Each row is a point. Each copy is the shape, with its points in the same order, turned, moved and blurred by noise. Say if it was mirrored as well.
In the rows, 128 means zero.

Shape, 7 rows:
[[175 181 110]
 [162  94 189]
 [177  99 113]
 [ 38 141 186]
 [175 131 136]
 [ 95 151 107]
 [187 163 109]]
Copy 1:
[[207 141 104]
 [179  36 141]
 [166  79  76]
 [112 107 223]
 [192  91 108]
 [133 144 140]
 [210 124  89]]
Copy 1 is: only turned
Copy 2, 7 rows:
[[198 125 110]
 [102  69 151]
 [164 109 182]
 [ 47 171  86]
 [171  94 139]
 [139 175 123]
 [202 113 131]]
Copy 2 is: mirrored
Copy 3:
[[ 86 179  79]
 [146 160 179]
 [155 149 112]
 [ 44  84 200]
 [125 168 118]
 [ 70 104 109]
 [106 181  87]]
Copy 3 is: only turned

Shape, 6 rows:
[[176 184 147]
 [114 174 166]
 [167 125  88]
 [ 59  78 166]
 [167  91 190]
 [ 89  86 106]]
Copy 1, 6 rows:
[[147 206 145]
 [ 93 171 167]
 [173 140 103]
 [ 97  59 186]
 [177 128 205]
 [126  70 122]]
Copy 1 is: only turned
Copy 2, 6 rows:
[[191 195 114]
 [131 179 101]
 [198 139 171]
 [ 85  73 111]
 [191  99  70]
 [125  92 164]]
Copy 2 is: mirrored
Copy 3 (6 x 3):
[[210  97  93]
 [156 107  66]
 [177 123 176]
 [ 56 106 120]
 [147  38 136]
 [ 91 139 172]]
Copy 3 is: mirrored
Copy 4:
[[196 136 162]
 [152 171 169]
 [164 103  83]
 [ 50 159 136]
 [118  81 192]
 [ 76 132  93]]
Copy 4 is: only turned

Shape:
[[153  89 105  84]
 [175  73 128  69]
 [181 161  63 151]
 [ 85 151 186 161]
 [ 56 193 175 169]
 [102 135 190  90]
 [136 118 146 113]
 [116  82 113 142]
 [ 72 154 168  57]]
Copy 1, 9 rows:
[[139  81 161 130]
 [149  73 193 144]
 [ 42 138 133 117]
 [180 223 148  93]
 [168 234 121  52]
 [195 160 196  79]
 [156 139 168 118]
 [160 129 115 145]
 [201 133 170  41]]
Copy 1 is: mirrored
Copy 2:
[[162  48 109 107]
 [167  25 140 107]
 [173  91  67 204]
 [100 173 153 124]
 [114 220 133 123]
 [149 133 174  87]
 [144  98 137 120]
 [107  81  93 115]
 [182 152 149  57]]
Copy 2 is: only turned
Copy 3, 9 rows:
[[ 83 131 126  75]
 [ 97 126 145  41]
 [ 78 201 158 157]
 [190 102 112 167]
 [203 120  83 203]
 [182 115  93  95]
 [135 123 127 107]
 [ 94  89 133 127]
 [173 125  42  93]]
Copy 3 is: mirrored

Shape (10 x 4):
[[154 124  86 164]
 [ 62  98 117 119]
 [155 175 181 112]
 [133  87 150  93]
 [115  75 139  94]
 [ 58 140 133  75]
 [ 92 106  50 115]
 [195  93 138  73]
 [167 161 105 183]
 [118 183  56  98]]
Copy 1:
[[120  94  90 144]
 [ 78  92 172  93]
 [178 180 150 131]
 [150 114 141  56]
 [131 100 153  55]
 [110 110 220 110]
 [ 89  47 149 133]
 [211  91 122  79]
 [125 125  80 175]
 [139  67 170 191]]
Copy 1 is: mirrored
Copy 2:
[[195 123 152 156]
 [139  93 167  66]
 [ 81 103  95 169]
 [119  46 153 132]
 [126  43 165 112]
 [111  81 106  59]
 [209  83 148  79]
 [141  23 128 188]
 [170 159 140 182]
 [199 109  66 104]]
Copy 2 is: mirrored
Copy 3:
[[ 93 155  95 141]
 [ 78  87 166 182]
 [138 136 171  68]
 [116 154 192 158]
 [104 140 193 179]
 [ 63  83 202 131]
 [ 28 128 131 180]
 [113 214 190 137]
 [113 149  76 104]
 [ 20 131 129  95]]
Copy 3 is: mirrored
Copy 4, 10 rows:
[[201 136 109 120]
 [118 176 121 162]
 [111  97 116  43]
 [127 147 175 105]
 [121 166 170 127]
 [ 75 191 105 124]
 [174 204 105 156]
 [162 159 194  56]
 [204  98  93  92]
 [172 197  56  81]]
Copy 4 is: mirrored

Shape:
[[116 151 106 214 113 192]
 [112  49  88 164 176  59]
 [102 114 141 178 183 123]
 [120 145 106 106 120  93]
 [104 155 159 130 112 177]
 [137  94  77 116 181 201]
 [ 83 105 125 129 103 126]
 [191 103 165 142  75   8]
 [133 142  66  82 109 106]]
Copy 1, 9 rows:
[[186 180 188 183 144 173]
 [ 91 209 135  37 189 152]
 [108 186 196 137 157 124]
 [106 138  92 127 132 147]
 [132 124 168 164  91 146]
 [129 115 193 106 181 209]
 [119 175 144 109  88 163]
 [157 180  39  70 126  40]
 [123 129  82 122 134 197]]
Copy 1 is: mirrored
Copy 2 (9 x 6):
[[191 103  71  67  85 167]
 [ 59  80 169  98  58  97]
 [142 113 168  60  95 132]
 [109 150 113 139 127 106]
 [164 139 106  93 164 170]
 [100  89  77  19 148 108]
 [100 125 118 119 123 167]
 [136  73 181 237 113  85]
 [ 90 148  72 136 134  85]]
Copy 2 is: mirrored
Copy 3:
[[243 130 163 156 101 157]
 [151  92  44 191 112  79]
 [160 142 133 187 122  96]
 [139 134  95  93 100 125]
 [151 147 184 121 115 170]
 [182 123 104 160 210 173]
 [127 125 117 147  87 164]
 [116  19 114  79  47  62]
 [150 122  67  69 120 160]]
Copy 3 is: only turned
Copy 4:
[[ 62 137 178 180 121  99]
 [137  48  76 154 212 128]
 [146  80 158 154 154 123]
 [137 151  93 104 147 123]
 [100 136 174  89  98 116]
 [ 63 104 132 137 146 216]
 [ 95 110 129  86 162 100]
 [159  74   7 115  97  36]
 [113 170  62 100 153 146]]
Copy 4 is: only turned

Shape (12 x 6):
[[158 167  87 143 181 159]
 [149 114 192 126  51 112]
 [ 92 168 102  72 109 195]
 [147 192 118  87 166  82]
 [ 92 189 186 116 121 147]
 [ 78 184 175 138 174 177]
 [ 98  64 167 176 144 151]
 [136 196  97  73  77 103]
 [150 135  75 175  80  78]
 [ 80 112 171 141 183 188]
 [190  75 114 140 179 105]
 [100 148  78  59 136  59]]
Copy 1, 12 rows:
[[122 121  94 119 210 148]
 [198  98  84 129  51 114]
 [142 116 165  38 142 141]
 [157 123  96 104 195  50]
 [213 165 140  90 129 114]
 [190 180 165 117 168 149]
 [150 134 153 196  92 168]
 [138 118  76  43 132  67]
 [ 95 138  33 128 100 113]
 [170 141 196 158 158 169]
 [125  67  84 201 164 127]
 [ 95 116 124 100 149  29]]
Copy 1 is: only turned
Copy 2 (12 x 6):
[[114 109  80 115 151 225]
 [196 167 139 148  82 104]
 [ 86 199 153  94 114 206]
 [137 174  83 154 208 181]
 [107 173 149 190 115 172]
 [ 78 125 159 194 122 208]
 [143  60 183 132 105 135]
 [120 228  87 114 147 149]
 [135 126  52  95 123  99]
 [103  86 199 153 121 199]
 [202  74 113  98 179 169]
 [111 192 118  93 222 127]]
Copy 2 is: only turned

Shape:
[[ 92 136 144 186 127 142 187 110]
 [106 119 181  84  89 220 145 176]
 [ 29  75 129 181 147 148 160 146]
 [120 161 124 150  77 102  48  57]
 [168  81 144 133  74 158 120 123]
 [136  77 141  84 150 166 154 171]
 [142 152  78 155 129  92  63  60]
 [ 64 134 145 185 161 177 177 131]
 [ 79 109 200 145 139 172 141 202]
 [ 88 124 131 187 142 160 148 211]
 [131 100 206 129 179 174 150 183]
 [ 93 186  65 184 125 125 124  97]
 [135 169 109 131 104  31 121 112]
 [139 142 109  73  92  98  73  65]]
Copy 1:
[[129 138 104 171 191 172 102 107]
 [ 52  98 141  46 194 195 110 123]
 [114 136  61 149 150 191  28 128]
 [112 150 231 188  95 151 131 148]
 [154  86 192  91 157 175 109 121]
 [110  83 108  51 156 132  93 101]
 [138 115 183 202  79 109 143 145]
 [ 85 116  77 168 195 168  80 114]
 [ 69 131 116  84 211 149  41 136]
 [111 108  85 120 204 147  60 185]
 [ 82  98 124  79 212 107  53  91]
 [117 126 114 215 130 149 145 173]
 [161 198 162 150 118  92 153 151]
 [114 138 203 125  67 131 166 117]]
Copy 1 is: mirrored
Copy 2, 14 rows:
[[107  78  76 115 192 144 181 166]
 [136 106  65  46  72 193 177 107]
 [150  76  84  68 214 141 186  82]
 [ 75 112 124 170 145 158  44 112]
 [125  64 109 111  73 122 129 120]
 [181 122  90  62  97 110 173 123]
 [129 142 133 203 163 129  71 127]
 [138  79  71  88 210 174 193 146]
 [127 104 122  21 147 182 196 107]
 [135 112 136  77 172 172 231 110]
 [161 122 118   7 125 158 181 166]
 [110 133  93 200 194 170 157 128]
 [ 56 175 118 164 160  87 123 122]
 [110 158  76 163 111 121  59 102]]
Copy 2 is: mirrored
Copy 3, 14 rows:
[[ 91 147 144 141  81 187 102 158]
 [129  96 106 129 107 181 235 119]
 [ 94  81 100 156  47 143 101 177]
 [128 176 111  90 121 127  70  25]
 [166 133 138  59 115 144 155 123]
 [141  69 150 128 146 136 182 159]
 [122 169 121 103 165 105  39  72]
 [ 93 121 109 177  88 197 111 172]
 [151 103 115 190  65 157 185 149]
 [124 145  95 181  83 128 153 194]
 [180  90 150 188 112 176 176 161]
 [ 63 190  95 136 135 134  65 123]
 [ 92 186 193 130 125  77  91  77]
 [113 129 146  79 168 108 105  30]]
Copy 3 is: mirrored
Copy 4, 14 rows:
[[135 100 104 109  67 122 190 140]
 [ 33  39 131 113 108 109 123 192]
 [151  99 136  47  59 141 123 146]
 [123 164  94 223 109 171  94 118]
 [125  54 122 169 163 119 117 158]
 [ 77  74 157  77 165  89 124 132]
 [132 177  87 184 151 180 121  83]
 [120  94 130  76  58 156 179 138]
 [ 83  79 188  81  92 134 142 200]
 [120 109 139  59 115 162 164 198]
 [ 75  69 209  93 128 121 167 151]
 [115 170  54 121  95 181 154 114]
 [126 213 110 182 149  95 146 136]
 [ 91 155  93 208 144 117  84  98]]
Copy 4 is: mirrored

Shape (13 x 8):
[[138 168  77 117  62  93 112 131]
 [119  86 154 124 131  88 132  60]
 [175 150 134 128  85 111 121  92]
 [107 132 190 183 193 162 146 176]
 [149 171 128 180 150  77 138  87]
 [126 117 126  81  93  47  63 173]
 [110 116 137 120 177 152 176 223]
 [114 133 126  98 194 191  97 154]
 [137 152 157 174 209 131 161 169]
 [164  71  89 147 121 108 112  86]
 [ 26 148 125 194 164 196 148 178]
 [141  81 145 159  60  74  45 167]
 [155  83 136  64  35 102  78 116]]
Copy 1:
[[ 79 158 135  93 128 163 101  77]
 [138 144  54 131 165 109 131 151]
 [100 133 102 142 132 158  72 102]
 [173  60 144 212 129 155 190 127]
 [120  88  97 158 124  96  98  83]
 [ 86 113  97  50 167 188 165 104]
 [180  95 152 145  72 183 210 148]
 [140  84 188 134 138 149 161 207]
 [155  38 132 183  85 137 171 125]
 [ 59 155  77 144 117 119 131 160]
 [183 128 217 208 146 111 220 104]
 [ 49 131  79 128 193 193 181  86]
 [ 90 189  73  86 185 218 112 149]]
Copy 1 is: only turned
Copy 2 (13 x 8):
[[ 58 164 103 148 150 140  72 180]
 [110 183 149 162  88  84 113  83]
 [115 159 117 155 104 113  49 146]
 [209 108  90 163 153  57 174 136]
 [129 155 113 232  97 105 106 151]
 [ 76 224 130 138 207  71  81 150]
 [176 105 111 138 219 115 169 122]
 [145  81 172 120 170  63 147 162]
 [198 111 112 208 162  90 156 144]
 [ 69 122 130 178 119  83  76  79]
 [140  80  64 129 141  86 235 167]
 [ 73 196  60 138 175  26  57 122]
 [ 69 198 131  80 147  90  29 112]]
Copy 2 is: only turned

Shape (14 x 9):
[[ 90  90  83 148 128 117 177 143 135]
 [140 181 108 141 102 175 110 111 123]
 [ 79 182 164  97 181 159 156  84  94]
 [ 93 119  69  97 182 158 187  79  84]
 [176  88  91  76 147 135 158 155 104]
 [118 144 103 130 119 169  78 143 160]
 [156 185 170 119 136  64 122 145  91]
 [116 166  96  77 105  99 105  78  92]
 [150 137  81 124 134 147 113 153 115]
 [137 142 146 153 147 104  79 108  70]
 [157  97 160 105 106 106 128 160 119]
 [152 135 143 156 175 133 112 112 137]
 [ 91 109 169 144 165 136 154 125 117]
 [138 110  68  94 144 163 131 145 101]]
Copy 1, 14 rows:
[[ 82 143 106 111 130 148 170  93 132]
 [161 145 114  88 106 131  80 164 122]
 [181 235 134 154 135 106 119 118  86]
 [137 239 146  88 134 156 181 111 126]
 [149 152 111 132 154 217 177 150 160]
 [153 107 101 102  93 149 122 160  78]
 [186 130 126 177 173 166  62  88 133]
 [148 161 197 117 137 180  84 133 105]
 [157 134  98  94 120 188 125 136 126]
 [197 134 148 145  90 159  94  82 138]
 [141 105 116 187 136 176 131 139 151]
 [203 122 113 126 123 121 141 108 127]
 [149 163 106 171 113 111 158  94 121]
 [144 165 108 100 116 206 158 148 128]]
Copy 1 is: mirrored
Copy 2:
[[147 185 102 164 166 135 118 127 160]
 [180 103 160 113  95 108 152 133 138]
 [146  63 124 144 109 220 119 105 132]
 [160 152 110 156 116 188  99  41 137]
 [138 171 173 143 138 120  40 105 119]
 [129 120 183 113 131 103 161 132 169]
 [151  83 135  98 167 147  88 185  66]
 [130  95  94  74 116 116 107  96 108]
 [159 142 176 120 149 105 115 113 131]
 [125  99 144 130 149 129 150 133  53]
 [108 133 151 148 143 106  73 179 110]
 [132 144 176 128 131 169 149 153  98]
 [119 124 134 184 144 183 129 150 128]
 [148 150 171 139 138 113  90  76 142]]
Copy 2 is: mirrored
Copy 3 (14 x 9):
[[ 94  78 128 166  87 147 151 130 113]
 [144 168 163 116 105  90 126 115 106]
 [112 123 166 142 136 125   7 125 121]
 [ 35 113 151 192 103 106  71 144 137]
 [ 90 119 140 187 172  98 169 149 162]
 [177 153 113 141  99  90 134 116 105]
 [157 146 170 110 182 177 121 194 128]
 [114 217 149 169 123 158 107 153 115]
 [131 139 147 151 115  95 155 151 143]
 [129 158 108  92 129 137  99 185 142]
 [137 125 115 140 186 155 164 128 136]
 [141 115 115 114 148  92 108 172 105]
 [117  78 111 125 150 150  82 132 127]
 [101 142 140 185 113  86 137 136 166]]
Copy 3 is: mirrored
